Each row of a before or after table is a point. The points were changed in one or more steps. Then noise was added and the rows were shuffled. The steps act on how far a point lies along the listed directions, d1 being the first. Name the steps. A step turns or swaps two directions, mirrors them in a line or flattens them onto one, adds a multiple of one to another, or multiplies one. Angles are multiples of 10 degrees, from the lower direction toward the higher: turns from -170 to 170, lines from 10 to 170 but not 90. Use the fewest steps. Two steps may share a direction if one is a turn and the other turns, adds or multiplies; they go together, in the order done. Otherwise the lowest direction goes first.

Directions:
(1): [-0.24 -0.32]
(2): [ 0.32 -0.24]
Before (10 x 2)
[[ 0.29  0.09]
 [-0.35  0.36]
 [ 0.08 -0.14]
 [ 0.43 -0.08]
 [-0.10  0.42]
 [-0.33  0.30]
 [ 0.00 -0.12]
 [-0.24 -0.37]
 [ 0.19 -0.01]
 [ 0.39 -0.33]]
After (10 x 2)
[[-0.42  0.25]
 [-0.43  0.37]
 [ 0.53 -0.35]
 [-0.53  0.41]
 [ 0.04 -0.02]
 [ 0.06 -0.06]
 [ 0.17 -0.10]
 [ 0.44 -0.30]
 [ 0.18 -0.12]
 [ 0.15 -0.16]]
Steps: multiply d1 by 0; multiply d2 by 1.3

Directions:
(1): [ 0.43 -0.18 -0.40  0.02  0.32  0.01]
(2): [-0.15  0.05  0.13 -0.45  0.42 -0.25]
Before (13 x 6)
[[-0.39  0.30  0.52  0.09 -0.67  0.02]
 [-0.27  0.10  0.36 -0.45  0.36 -0.13]
 [ 0.00 -0.11 -0.22  0.11  0.08 -0.01]
 [-0.19  0.15  0.08 -0.28  0.23 -0.06]
 [-0.63  0.17  0.61 -0.66  0.30 -0.36]
 [-0.01  0.00  0.08  0.00 -0.01 -0.16]
 [ 0.18 -0.12 -0.17  0.16 -0.15  0.11]
 [-0.26  0.03  0.28 -0.43  0.27 -0.22]
 [-0.07  0.04 -0.16  0.22 -0.18  0.07]
 [-0.29  0.10  0.16  0.21 -0.26  0.11]
 [ 0.13 -0.06  0.00  0.07  0.08  0.09]
 [-0.30  0.07  0.25  0.06 -0.41  0.22]
 [-0.45  0.30  0.56 -0.80  0.62 -0.19]]
After (13 x 6)
[[ 0.17  0.01 -0.02  0.75 -0.76  0.68]
 [-0.06 -0.02  0.09 -0.27  0.19 -0.14]
 [-0.24 -0.02  0.01 -0.07  0.08 -0.09]
 [ 0.37 -0.20 -0.38 -0.04  0.26  0.15]
 [ 0.07 -0.02  0.02  0.46 -0.40  0.38]
 [ 0.10 -0.05 -0.02  0.38 -0.46  0.20]
 [-0.08  0.02 -0.19 -0.07  0.22 -0.13]
 [ 0.34 -0.20 -0.22  0.78 -0.67  0.48]
 [ 0.76 -0.20 -0.55  0.10  0.20  0.03]
 [ 0.05 -0.03 -0.01  0.09 -0.03 -0.06]
 [-0.10  0.03  0.17 -0.07  0.10  0.03]
 [-0.03  0.13 -0.08  0.26 -0.24  0.24]
 [ 0.19 -0.11 -0.30  0.08  0.30  0.04]]
Steps: turn d1 and d2 by 150 degrees
